Rows are points. Each copy is the shape, with its points in the same order, turned, moved and blurred by noise. Some copies are also mirrored. Which?

Shape:
[[ 0.09  1.08  0.45]
 [ 0.31 -1.94 -2.87]
 [-1.42 -2.79 -0.18]
 [ 4.55  0.39  1.98]
 [-0.39 -2.31 -2.10]
 [-1.55  0.09 -2.41]]
Copy 1, 6 rows:
[[ 0.26  0.76  0.29]
 [-0.29 -3.17  0.77]
 [-2.92 -1.76  1.39]
 [ 2.52  1.70  4.51]
 [-0.97 -2.89  0.90]
 [-0.12 -1.78 -1.44]]
Copy 1 is: only turned
Copy 2, 6 rows:
[[ 1.21  1.93 -0.41]
 [ 0.63 -1.50  2.47]
 [-2.13  0.15  1.45]
 [ 2.10 -0.92 -4.36]
 [-0.39 -1.10  2.22]
 [ 1.13  1.16  2.94]]
Copy 2 is: mirrored
Copy 3 (6 x 3):
[[-0.33  1.58  0.91]
 [ 3.15 -1.36  1.63]
 [ 0.36 -2.49  0.14]
 [ 1.38  3.80 -2.59]
 [ 2.06 -1.94  1.22]
 [ 0.88 -0.77  3.21]]
Copy 3 is: mirrored

Shape (8 x 4):
[[-1.86 -1.62  1.01  0.79]
 [-1.36  1.32  1.88  2.34]
 [ 2.13  2.38 -1.28  1.08]
 [-1.03 -1.76 -1.84 -3.03]
 [ 1.28 -1.70  3.01  1.19]
 [ 1.53 -0.90 -2.06  0.01]
 [-0.96 -2.10  3.93 -1.02]
 [-2.05  0.05 -0.22 -3.35]]
Copy 1:
[[-0.82 -0.97  1.32 -2.98]
 [-2.87  1.82  2.00 -2.42]
 [-0.78  1.85  0.46  2.16]
 [ 0.80 -2.61 -2.62 -0.64]
 [ 1.39  1.76  1.96 -3.12]
 [ 1.36 -0.79  0.46  1.24]
 [ 0.25  0.61  0.11 -5.18]
 [-1.06 -1.31 -3.03 -1.87]]
Copy 1 is: only turned
Copy 2 (8 x 4):
[[-0.69 -2.83  0.73  1.06]
 [-3.30 -1.24  0.97  1.80]
 [-1.28  2.63 -2.04  0.45]
 [ 2.51 -1.57 -0.01 -2.57]
 [ 0.39 -0.36  1.90  3.76]
 [ 1.12  0.33 -1.95  0.00]
 [ 0.89 -1.90  4.01  1.83]
 [ 0.54 -1.07  1.79 -3.09]]
Copy 2 is: only turned
Copy 3 (8 x 4):
[[ 0.93 -0.96 -1.27  2.80]
 [-2.52 -0.03 -0.24  3.13]
 [-1.69  0.37  1.25 -1.83]
 [ 3.46  1.23 -2.21 -0.34]
 [ 0.95 -0.77  2.26  3.27]
 [ 1.58 -0.66  0.28 -1.39]
 [ 1.99  1.10  0.47  4.76]
 [ 1.90  3.37 -2.43  0.98]]
Copy 3 is: mirrored

Shape, 12 rows:
[[-2.81  0.99 -0.63 -0.27  1.80 -0.26]
 [-2.42  0.87 -1.33  1.48 -0.27 -0.10]
 [-0.15  2.33  2.48 -0.62  1.12  3.47]
 [-1.92  2.38 -0.62  0.16  1.59  1.07]
 [ 2.24 -1.62  0.42 -0.94 -2.66 -2.31]
 [-3.96  1.05 -1.81  2.96 -0.46  1.06]
 [ 3.37 -2.76 -2.76 -1.50 -3.33 -0.64]
 [-0.95 -2.34 -0.73  2.59 -0.62 -0.17]
 [-4.63 -0.28 -1.61  0.78 -1.28  0.85]
 [ 2.65 -1.98 -1.29  1.53 -1.53 -0.79]
 [ 0.99 -1.74 -0.18 -0.10 -3.51 -0.99]
 [-3.51 -0.88 -0.71  0.47  1.64  1.38]]
Copy 1:
[[-1.51  1.53 -1.85 -1.23  2.56  1.71]
 [-1.21  1.56 -1.86 -0.93 -0.37  1.95]
 [-2.14  4.75  0.25 -1.26  2.56 -2.38]
 [-1.29  2.71 -1.86 -2.15  1.74  0.56]
 [ 0.80 -1.71  1.68  0.00 -1.09 -1.96]
 [-1.76  2.50 -2.30 -0.85 -1.38  3.70]
 [ 0.79 -1.55  4.91 -2.64 -1.70 -0.58]
 [ 1.14  1.45  0.88  0.55 -1.91  2.10]
 [-3.50  1.03 -0.89  0.12 -0.31  3.26]
 [ 2.29  0.68  2.53 -0.95 -2.36 -0.54]
 [-0.52 -0.79  1.88 -0.58 -2.94 -0.30]
 [-1.49  2.10 -0.44  0.57  1.62  3.24]]
Copy 1 is: only turned
Copy 2:
[[-2.71  2.14  1.31  0.35  0.62 -0.42]
 [-2.35  1.10 -0.55  0.17 -0.44  1.16]
 [-1.58 -2.34  0.62  1.47  3.63 -2.57]
 [-3.00  1.01  0.28  0.06  1.96 -1.02]
 [ 0.59 -2.57  2.09 -1.69 -4.27  0.41]
 [-3.69  1.62 -2.13  1.23  0.36  2.54]
 [-0.65 -3.74  2.20 -3.93 -3.29  2.92]
 [-0.19  0.11  0.47  0.66 -1.09  3.25]
 [-4.63  0.88  0.08  1.42 -1.01  1.87]
 [ 1.17 -1.83  0.57 -2.35 -2.11  2.30]
 [-0.71 -2.56  0.69 -0.67 -3.71  0.80]
 [-3.12  1.88  1.99  1.46  1.21  1.38]]
Copy 2 is: mirrored

Shape:
[[ 3.20 -0.72  1.58 -1.02 -1.26 -3.21  0.17  1.16]
 [-1.25 -1.58  2.32  0.66 -1.90  2.09  2.43  2.04]
 [-0.27 -2.09 -1.24 -3.25 -2.36 -1.04 -1.24  2.99]
 [-1.84  0.79  2.44  2.05 -2.21 -0.18  2.75  0.89]
 [ 3.35 -1.60 -3.41  1.92 -1.65 -2.42  2.53 -1.38]
 [-0.79 -3.48 -1.18 -0.71 -1.93 -2.65  0.48  0.18]
 [ 0.35 -3.34  0.33 -1.80  3.68  1.59 -2.23 -2.03]
 [-0.45  2.00 -1.90  0.64 -0.28 -3.28 -1.49 -2.33]
 [-0.98 -2.73  2.26  1.67 -1.14 -1.61 -2.42  1.94]
 [ 0.25 -0.90 -0.16 -1.55  0.00 -1.88  1.10  1.75]
 [-1.75  0.88  0.98 -2.25  0.65  2.32 -1.39 -1.45]
 [ 2.23 -0.02 -0.03 -2.78 -0.34  0.66  2.05 -2.89]]
Copy 1:
[[ 1.94  0.41 -1.25  1.39 -0.14  3.38 -1.03  1.80]
 [ 1.22 -2.89 -1.95 -3.29 -1.23 -1.07 -1.47  0.12]
 [ 0.02  1.80 -3.77  1.20 -0.13 -1.35 -1.79  1.66]
 [ 2.20 -3.01 -1.00 -2.87  1.22  0.60 -1.40 -1.95]
 [-0.20  1.29 -0.24 -2.41  4.05  3.06  1.37  3.58]
 [ 1.35  1.26 -0.70 -0.51  2.35 -1.09 -2.12  2.89]
 [-1.20  2.71  3.91 -0.48 -3.23 -1.89 -0.08  1.34]
 [-0.49  2.58  1.49  0.40  3.70  1.87 -0.58 -2.06]
 [ 0.06 -2.62  0.59  1.58  0.36 -0.60 -3.18  0.90]
 [ 1.94  0.81 -1.57  0.48  0.41  0.00  0.38  0.68]
 [-0.72  2.11  0.73 -1.47 -2.27 -1.06 -1.47 -3.08]
 [ 1.18  3.67 -0.15 -3.43 -1.19  2.29  0.07  0.31]]
Copy 1 is: only turned
Copy 2, 12 rows:
[[ 0.38 -2.31  0.13  1.38  2.66  0.04 -1.81 -2.39]
 [ 0.91 -1.28  1.30  1.26  1.38 -1.37  4.19  1.27]
 [ 0.91 -4.21 -1.25  1.65 -0.61 -3.27 -1.21  0.61]
 [-2.19 -0.62  1.55  0.69  1.88  0.03  3.87  0.81]
 [-1.71  3.06 -1.45  4.39  1.46 -1.72 -1.76 -2.52]
 [-0.90 -1.95 -2.18  4.18 -0.12 -0.99 -0.32  0.64]
 [ 4.22  0.71 -4.05  0.36 -0.95  2.01 -0.86  2.35]
 [-3.93  0.21 -1.88  0.39 -1.17  1.63 -2.01 -0.75]
 [ 0.18 -3.68 -3.02  1.17  1.32  0.44  2.61 -0.89]
 [-0.03 -1.66 -0.55  1.33  1.89 -1.32 -1.13  1.04]
 [ 1.47 -0.47 -0.04 -1.70 -2.69  1.70  0.47  2.55]
 [ 1.67  2.02  2.18  2.05 -0.79  0.73 -2.07  0.37]]
Copy 2 is: mirrored
Copy 3, 12 rows:
[[ 3.42 -2.05  0.28 -0.38  0.28  1.61  2.22 -2.59]
 [-0.32 -0.31 -4.46 -1.62  1.32 -0.88  2.55  0.59]
 [ 3.80  1.82  0.42 -3.65 -0.51 -0.35  2.19  0.07]
 [-1.95 -1.10 -3.94 -0.88 -0.48  1.75  1.57  0.06]
 [ 1.59 -0.36  1.43  0.04  4.75  5.06  2.90  0.12]
 [ 1.12  0.47  1.54 -1.98  0.59  1.28  4.80  1.08]
 [-0.11  0.66  3.05  0.82  2.76 -4.47  1.23 -0.82]
 [-1.29  0.39  3.76 -0.75 -0.14  3.46 -0.42 -1.07]
 [ 0.49 -3.46  0.33 -2.78 -0.72 -0.98  2.17  1.00]
 [ 2.26  0.60 -0.04 -0.06 -0.49  0.63  1.79  0.17]
 [-1.83  2.39  0.07 -1.22  0.06 -2.50 -0.39 -2.11]
 [ 0.11  2.78  0.04  0.84  3.01  0.43  2.06 -4.01]]
Copy 3 is: mirrored
